Rows are points. The points of each table are mixes of a few directions, plus a little noise. Count the directions of each table, and those that both share. Where both have some left over, give the other angles between the two spaces (their principal angles), to ten degrees, smallest first.
In the rows, zero is written as 128.

First:
[[ 93 145]
 [122 131]
 [158 114]
 [213  87]
 [ 42 170]
 [140 122]]
Second, 7 rows:
[[  7 186]
 [119 132]
 [169 108]
 [120 131]
 [162 111]
 [160 113]
 [158 113]]
Directions: first 1, second 1, shared 1

First, 6 rows:
[[156  80  57  63]
 [ 88  92 201 143]
 [126 204 156 188]
 [133 178 132 160]
 [115  75 141 103]
 [152 138  81 111]]
Second, 5 rows:
[[138  78  92  80]
 [128 128 129 127]
 [134  92 102  93]
 [130 116 119 115]
 [108 227 200 224]]
Directions: first 2, second 1, shared 1

First (9 x 8):
[[118  73 141 132 183 139 139 158]
 [107 114 111 157 157 149 119 138]
 [113 145 104 153 124 142 112 122]
 [ 90  70 111 173 207 167 121 163]
 [149 113 156  98 126 110 146 133]
 [147 249  96 122  11 104 102  65]
 [152 103 167  88 132 108 152 138]
 [122 177  98 145  92 131 109 105]
 [156 111 167  84 122 103 152 133]]
Second:
[[114  97 149 146 134 164 136  93]
 [138 141 175 117 103  76 184  87]
 [224 146  51 119 133 100 121 150]
 [155  76 152 128 128 182 138  75]
 [138 115 119 116 131 158 102 142]
 [ 61 132 176  96 115 141 102 160]
 [203 139  98 102 116 103 131 135]
 [ 28 128 183 126 125 146 112 147]
 [135 146  70 141 147 128  96 173]
 [ 83 161 109 188 150  82 158 123]]
Directions: first 2, second 4, shared 1; angles 70

First, 11 rows:
[[116 110 120 112  97 120 120 136 119 100 159]
 [212 146 136 199  96  40  95  92  82 234 160]
 [102 141  99  36 107 148 126 125 201 203 127]
 [194 148   7  88 153 136 200 153 159 161 143]
 [101 105 174 115 127 129 130  72 176  81  94]
 [ 88 121 178 135 144 152 110 126 133 102  94]
 [ 86 143 163 112 143 155 130 120 141 117 104]
 [157 110 120 152 146 121 159 102 137  76 109]
 [130 146 100 156 149 151 137 198  61 105 153]
 [113  94 152 151 141 154  93 158 118 118 107]
 [108 144 164 151 106 107 111 129  77 111 154]]
Second, 10 rows:
[[132 130 130 130 126 124 127 125 125 132 130]
 [186 155 149 186  97  46 104  88  78 204 161]
 [ 80 105 110  79 155 196 149 162 169  64 102]
 [ 60  97 103  59 165 224 156 176 186  39  90]
 [126 126 127 126 130 131 129 130 130 127 127]
 [151 139 136 152 115  95 118 111 108 159 142]
 [145 135 134 145 119 103 121 116 113 152 137]
 [144 136 134 144 120 105 121 118 114 149 136]
 [ 75 104 109  75 156 201 149 165 173  60  98]
 [181 153 146 182  99  54 108  92  83 197 158]]
Directions: first 6, second 1, shared 1

First (9 x 14):
[[ 59 128 166  87 160 170 129 178  49 113  96 134 120 132]
 [ 85 140 158  85 170 156 117 181  86 132  80 145 104 120]
 [ 76 140 166  79 181 164 116 193  73 130  67 149  92 117]
 [ 89 116 139 125 119 148 138 131  79 110 144 114 146 143]
 [234 124  68 197  70  63 134  42 243 144 184 113 153 127]
 [102 146 155  85 174 146 114 176 106 135  72 153  94 111]
 [170 124 103 158 102 101 135  90 172 133 156 121 141 130]
 [104 122 140 120 131 140 128 140 101 122 127 126 132 132]
 [232 108  58 217  41  62 147  14 238 134 221  98 177 141]]
Second (9 x 14):
[[ 80 146 143  15  98 107 220  97 121 177  93 109  68 162]
 [ 83 180  86  64 138 173 156 169  98 194  48 161  45 103]
 [ 83 112 162 127 176 225  75 148  98  94 140 118 118 104]
 [ 68 125  85 104  81 200 176  94  85 147 158 107 103 142]
 [168 141  85 210 114  89  89 120 144 128 128 123 173 122]
 [198  86 185 122 140  72 137 121 194  88 178 157 143 132]
 [148 136 145 156 167 121  62  89 188 119 115  72 137 115]
 [188  87 126 194 120 118 127 194 103  80 191 223 177 117]
 [137 138 138 160 120  44 109 110 124 126 104  80 185 158]]
Directions: first 2, second 6, shared 2

First, 8 rows:
[[140 173  89 176 133 139 127 119 139 196 138 139 152 183 132 113 154 117
  142 111]
 [ 11 150 126 129 128 118 102  54 114 114  99 133 144 115 157 155 125 105
  120  78]
 [146  65 163  84 153  87 152 106  88  54 139  94  49 127 156 157  84 132
  111 217]
 [163 159 139  91  98 155  89 168 119 196 140 135 172  86  79 110 124 128
  108  96]
 [117 117 133 167 125 114 126  65 102  96 133 116  98 127 168 142 127  94
  146 135]
 [185 134  96 149 151 137 166 186 167 162 138 138 131 197 116 103 153 159
  141 155]
 [140 157 101 147 138 134 134 136 140 177 134 136 142 175 126 118 145 132
  131 124]
 [125  69 177  74 100 141 129 191 156  28 102 135 133  19  92 125 113 156
  126 106]]
Second (10 x 20):
[[161 121 135 148 115 129 123 118 115 124 143 121 116 115 134 126 127 111
  138 135]
 [141 125 140 163  81 138  96 112 106 132 163 130 142  89 133 133 125  95
  127 110]
 [232 104 127 100 216 101 203 131 132  96  85  91  31 190 136 104 128 155
  171 219]
 [132 146  80 245 113 155 149 140 186 137 136 161 162 175 146 106 186 123
  176  83]
 [169 110 150  67 165 106 145 122 101 112 111  99  76 127 123 129 101 138
  123 182]
 [ 39 140 143  79  96 131  81 131 113 146 136 141 178  85 112 153 104 130
   75  89]
 [125 121 150  91 119 121 108 120  99 127 135 116 122  98 122 139 104 121
  106 138]
 [ 88 136 115  78 178 118 156 149 155 128  87 131 126 169 119 127 128 170
  117 138]
 [  7 148 128  62 121 130  97 145 137 150 114 150 188 113 107 151 111 155
   71  84]
 [186 128 113 248  78 151 121 113 136 129 170 140 138 121 149 112 163  84
  174 102]]
Directions: first 5, second 3, shared 2; angles 30

First, 9 rows:
[[162 104 190  92 129 141 184 142  83 199 137 138 129  85 148 138 118  74
  143 124 152 140 138  93 133  77  82 138 140 158 189  84]
 [138 129 105 112 118 145 124 134 162 104 102 158  98 133 146 137 142 130
  138 151  76 122 178 134 157 168 117 137 148 140 133 119]
 [109  83 131 101 123 147  62 125  96 120 156 105 156 147 116 171  87 106
  116 111 217 149 141 116  81  66 136  93 123 150 168 190]
 [114 164 104 172 129  84 119 109 141 113 116 114 147 134 100  85 137 176
  117 130  97 139  87 152 114 178 157 124 108  92  91 124]
 [154 148 121 135 123 135 172  98 143 140 101 144 133  89 125 117 152 107
  156 161  58 111 133 136 168 181 125 148 114 136 110  87]
 [103 122 139 140 132  98  91 134  95 136 152  97 156 148 106 118 102 150
  100  96 194 160  90 123  73  89 141 104 118 109 143 160]
 [117 100  83 110 121 190 111 119 164  81 139 140 115 140 138 190 150  90
  144 135 144  65 156 124 178 117 137 131 120 165  88 176]
 [123 184 145 182 171 118 131 100 135  96 130  81 144 136 115  76 102 167
  141 141  89 134  94 180  88 148 204 121 112  67  64 111]
 [129 118 133 108 106  95 159 191 133 161 119 174  75 142 157 117 163 153
   98 100 124 134 134  89 163 128  55 150 169 135 165 101]]
Second, 9 rows:
[[144 133  87 145 132  96 102 142 110 123 150 163 104 132 121 111 143 152
  112 111 147  83  84  91 159 100 137 118 140 164 103 138]
 [113 138 152 134 134 158 167 108 155 123 120  96 146 124 128 138 132 109
  146 139 108 130 135 161 124 150 135 147 104  92 102 120]
 [ 99 147 166 144 140 182 202  90 178 117 115  69 159 121 128 144 139  94
  162 149  92 122 137 187 124 169 145 161  85  63  74 113]
 [133 103 151  87 113 123  97 142 108 147 110 134 131 132 137 139  96 123
  118 134 136 196 184 126  85 128  98 111 153 138 216 127]
 [144 139  78 157 134  93 107 140 113 118 156 166 105 130 121 106 152 156
  113 108 147  66  69  87 172  98 145 121 136 167  83 139]
 [148 139  69 157 132  86  97 145 106 117 160 172 100 130 120 104 154 161
  109 104 152  60  61  79 176  92 144 116 139 175  82 142]
 [115 122 167 109 125 156 149 116 144 135 108  98 148 126 133 144 112 106
  141 143 112 171 171 161  98 152 118 136 119  96 157 119]
 [117  94 193  66 109 154 117 131 123 153  87 102 152 129 143 155  76 100
  133 153 119 243 230 162  53 154  88 120 144 102 249 118]
 [140 137  90 150 133 102 114 137 117 119 149 156 110 130 122 112 148 148
  118 113 140  79  80  98 161 106 141 122 133 155  89 136]]
Directions: first 6, second 2, shared 1; angles 50

First (8 x 32):
[[128 151 126 139 109 135 132 131 118  83 113 138 103 121 129 109 128 130
  147 113 150 105 100 108 114 138 149 120 133 131  96 159]
 [157 140 150 150 125 158 139 138 115 122 120 156 128 103 114 110 128 149
  130 118 121 134 107 125 129 127 121 102 120 146 134 130]
 [ 97 128 102 111 118  98 118 118 136 106 127 104 111 151 145 136 127 106
  136 130 150 106 134 120 120 137 150 153 139 109 103 146]
 [ 98 114 102 105 130  97 115 116 140 134 136  99 129 153 142 147 127 106
  125 138 135 122 152 134 128 129 136 157 136 110 124 125]
 [141 128 139 134 132 139 132 131 126 138 129 138 136 120 122 126 128 137
  124 128 119 137 127 132 132 124 119 118 122 134 140 120]
 [155  77 154 117 179 141 128 125 148 249 164 125 199 127 112 162 129 139
   80 160  63 198 188 181 166  95  62 124 106 139 221  46]
 [106 139 110 121 112 110 123 123 127  90 119 116 105 140 140 125 128 114
  142 122 152 102 118 112 117 140 153 141 139 116  94 156]
 [143 149 141 146 117 147 138 137 114 101 116 150 114 109 122 107 128 141
  140 115 137 119 100 114 122 133 135 110 127 140 115 145]]
Second:
[[128 101 146 135 149 132 143 138 118 156 124 125 146 139 144 137  93 144
  100 142 124 151 114 133 124 145 117 123  87 148 178 120]
 [130 135 135 121 125 155 111 153 118  92 129 164 116 102  98 102 127 121
  143 140 117 116 121 107 120 116 125 102 124 130 102 159]
 [155 139 146 170 126 132 156 116 126 150 110 125 123 132 142 131 143 153
  121  98 138 130 118 142 136 144 115 134 143 139 153 124]
 [152 144 119 118 120 121 135 102 142 166 150 109 161 116 131 142 146 135
  132 117 112 163 140 153 150  97 140 124 128 128 127  44]
 [130 115 115 107 140 107 125 102 151 189 155  96 165 140 136 160 141 121
  114 136 106 161 168 162 152 103 119 146 132 117 151  58]
 [107 121 118 123 126 103 141 118 122 123 119  97 128 153 163 141  99 129
  118 128 153 131 105 124 115 151 156 143 102 133 137 121]
 [119 154 115 133 106 127 115 130 128  75 115 139  90 123 118 109 151 114
  157 113 148  86 123 108 118 133 142 134 166 112  76 178]
 [103 118 131 118 134 149  97 167 119  74 121 167  94 118  94 102 125 105
  140 152 125  87 135  97 111 133 110 119 141 117 100 219]]
Directions: first 2, second 5, shared 2

First:
[[142  99 124 136 129 146 125 135 108 138 125 141 109 129 144 121 130 136
  105 143 154 153 157 163 137 112 144 129 167 127 101 114]
 [134 144 128 131 125 142 141 143 122 134 134 141 124 119 146 131 138 122
  112 120 155 124 133 143 141 117 146 124 150 138 114 120]
 [121 136 139 126 134 119 129 131 131 136 136 123 145 123 126 134 130 130
  126 122 123 132 113 103 138 127 125 118 116 127 133 140]
 [133  58 140 135 146 124 102 123 105 154 126 123 128 135 128 118 121 156
  104 161 127 193 151 126 143 111 125 117 150 109 106 135]
 [130 182 125 127 116 142 155 147 135 122 138 143 127 114 146 138 143 107
  124 101 154  91 118 139 136 125 146 128 136 147 126 119]
 [135 152  88 126 100 142 134 108 146  76 102 133  88 143 116 117 117 104
  172 124 116  63 143 184  72 157 121 170 120 136 148  96]
 [132 150 114 128 115 138 138 128 134 111 122 136 113 129 131 127 129 114
  138 120 135  98 133 153 113 135 133 141 132 137 131 113]
 [ 93 171 145 110 135  79 124 108 169 116 136  90 180 130  84 143 118 122
  177 103  57  95  61  33 112 162  85 120  33 121 190 170]
 [130  60 150 134 152 120 103 129 103 166 134 122 140 130 131 123 125 160
   94 158 131 204 143 109 158 105 127 106 149 109 103 144]]
Second, 8 rows:
[[169 147 100 147 104 198 164 169  95 128 127 186  66 114 193 121 155 106
   77 122 231 112 190 249 146  93 194 142 237 159  63  69]
 [147 136 115 137 116 160 146 147 112 127 127 155  98 122 159 126 141 118
  104 126 177 121 157 185 137 112 160 135 179 142  98 100]
 [114 121 137 121 136 104 116 115 139 128 128 108 149 134 105 130 119 135
  145 129  92 134 107  87 122 140 105 123  92 118 150 148]
 [118 123 135 123 133 110 119 118 136 128 128 114 143 132 113 128 121 133
  140 129 102 133 112  98 124 136 113 124 102 120 143 143]
 [120 124 134 124 134 113 121 119 135 128 128 116 141 131 114 129 123 132
  138 129 106 132 115 103 124 135 114 125 104 122 142 141]
 [118 123 135 123 134 110 118 118 137 128 128 113 145 132 111 129 121 134
  141 129 102 133 112  97 124 137 111 124 100 120 144 144]
 [122 126 131 126 131 119 124 122 132 128 129 121 136 130 119 129 125 131
  135 128 114 130 120 112 126 133 120 126 114 124 136 135]
 [117 123 136 122 135 108 118 116 138 128 128 111 145 132 110 130 120 134
  142 129  98 132 110  93 123 138 109 124  97 118 146 145]]
Directions: first 3, second 1, shared 1
